Every row gives one point. A path goes straight from each point to the next, and from the last back to the first. The post is the endless flat space through its rows: a point in 2 columns, a line in 3, a plane in 4, and so on, so that a path can go around it. How many times does the path go around the post? Going back the other way cancels.

Post:
|  -3 | -10 |
Path:
| -16 | -11 |
|  -8 |   8 |
|  -4 |  16 |
| -16 |  -8 |
| -26 | -16 |
|  -7 |   2 |
|   5 |   6 |
|  15 | -14 |
|   7 | -37 |
| -25 | -35 |
| -16 |  -2 |
|   4 |  41 |
|  19 |   0 |
|  13 | -36 |
|  -6 | -30 |
| -16 |  -7 |
|  -8 |  31 |
|  31 |  16 |
|  26 | -22 |
|  -3 | -60 |
| -32 | -25 |
| -35 |  13 |
|   5 |  22 |
|  30 | -13 |
|   7 | -45 |
| -22 | -51 |
| -40 | -12 |
|  -6 |  35 |
|  20 |  19 |
|  14 | -27 |
|  -4 | -50 |
Times around: 5

Post (5 x 6):
|   8 | -16 |  -2 |  11 |  19 |  12 |
|  37 |  14 |   3 | -13 |  -4 |   1 |
| -16 | -12 |  -2 | -11 |   0 | -37 |
| -27 |   5 |  -1 | -12 | -20 | -20 |
| -27 |  -2 |  26 |  14 |   8 |  11 |
Path (12 x 6):
|  -8 | -22 |  -3 |   7 |  -3 | -17 |
| -34 | -33 |  60 |  15 |  15 |   0 |
|  11 |   4 |  -8 | -18 | -11 |  12 |
| -26 |  27 |  12 |  -7 |  11 |  -8 |
| -12 |  -2 |   7 |   8 |   2 | -11 |
| -39 |  -7 |   2 |   5 | -24 | -23 |
|   0 | -13 | -19 |  13 |   6 |  -5 |
|   5 | -12 |  31 |  -7 |  -9 | -33 |
| -23 | -20 |  10 | -11 |  12 | -14 |
|  12 |  18 | -21 | -22 |   8 |  -9 |
|  16 |   7 | -11 |  -6 |  16 |   7 |
|   4 |  27 | -18 |   6 |   5 |  -2 |
Times around: 2

Post:
| -18 |  13 | -14 | -13 |   5 |   6 | -13 |  15 | -35 |  12 |   3 |
|  18 |  15 |  13 |   1 |  16 | -11 |  -6 |  -6 |  15 |  -6 | -11 |
|  11 |  -2 | -14 |  -1 |   4 |  -3 |   5 |  -9 | -14 |   5 | -10 |
|  -4 |  26 |   3 |   1 |  22 |   1 |  -3 |  27 |  23 |  14 | -17 |
|   2 |  -3 | -11 |  -6 |   2 |  20 |  -9 | -14 | -11 |   9 |   6 |
| -17 |   2 |  -4 |  -4 |   8 |  10 |  10 | -11 | -19 |  -1 |  14 |
|  11 |  19 |  23 |  19 |   2 |  -6 |  -6 |  12 |   9 |  19 | -16 |
|  36 |  10 |   3 | -24 | -19 |   6 |  26 | -11 |   2 | -13 |   1 |
|  43 |  -8 |   8 | -10 | -35 |  18 |  15 |   2 |   2 | -22 |  -8 |
|  -2 |   8 | -19 |  16 |   2 |   6 |   4 |  -3 | -18 |  -4 |  19 |
Path, 17 rows:
|  -1 |   2 | -27 |   1 |  37 |   0 | -19 | -19 |  21 |   9 |   6 |
|   4 |  34 |  -9 |   6 |   7 |  -8 |  -9 |  -4 |  -2 |  31 |   5 |
| -22 |  47 | -19 | -11 | -13 |   3 |  21 |  47 | -29 |   2 |  17 |
| -12 |  22 |  -2 |  -6 |  -2 | -33 |  21 |  -9 | -14 |  -1 |  11 |
|   4 |  -4 |  -8 | -25 |   0 |   4 |  49 |  -3 |   6 | -36 |  17 |
|  21 |  22 | -14 | -31 |  13 | -17 |  10 |   5 | -12 |   0 | -13 |
|   0 |  19 | -18 |  -3 |   2 |  16 |  32 |  30 | -14 | -13 | -20 |
|  18 |  17 |  14 |  -1 |  -5 |  21 |  10 | -17 |  29 | -25 |  23 |
|  -8 |  23 |  20 |  15 | -27 | -18 |  -3 |  18 | -16 |  10 |   8 |
|  14 |   8 |   7 |  17 |   4 |   1 |  -4 | -10 |  10 |  35 |  -6 |
|  -4 |  -1 |   6 |  16 |  -6 |   2 |   9 |  -5 |   7 | -15 |  17 |
|   7 |  -3 |  22 |  -4 |  -4 |   4 | -25 |  -6 | -12 |  -3 |   3 |
|  -4 |  11 |  -8 |  -6 |  -1 |  27 |  -6 |  60 |  -6 |  13 | -10 |
|  19 |   2 |  24 |   6 | -10 |  30 |   0 |   8 |  16 |  12 | -19 |
| -11 |  15 | -12 |  33 |  11 |  17 |  16 | -24 |   1 |   1 |  27 |
|   7 |  18 |  -8 |   7 |  -1 |  19 |  11 |  21 | -25 |   6 |  -1 |
|  17 |  23 |  15 |  -3 |  -1 |  -4 |   5 |  25 |   1 |  34 | -15 |
Times around: 1
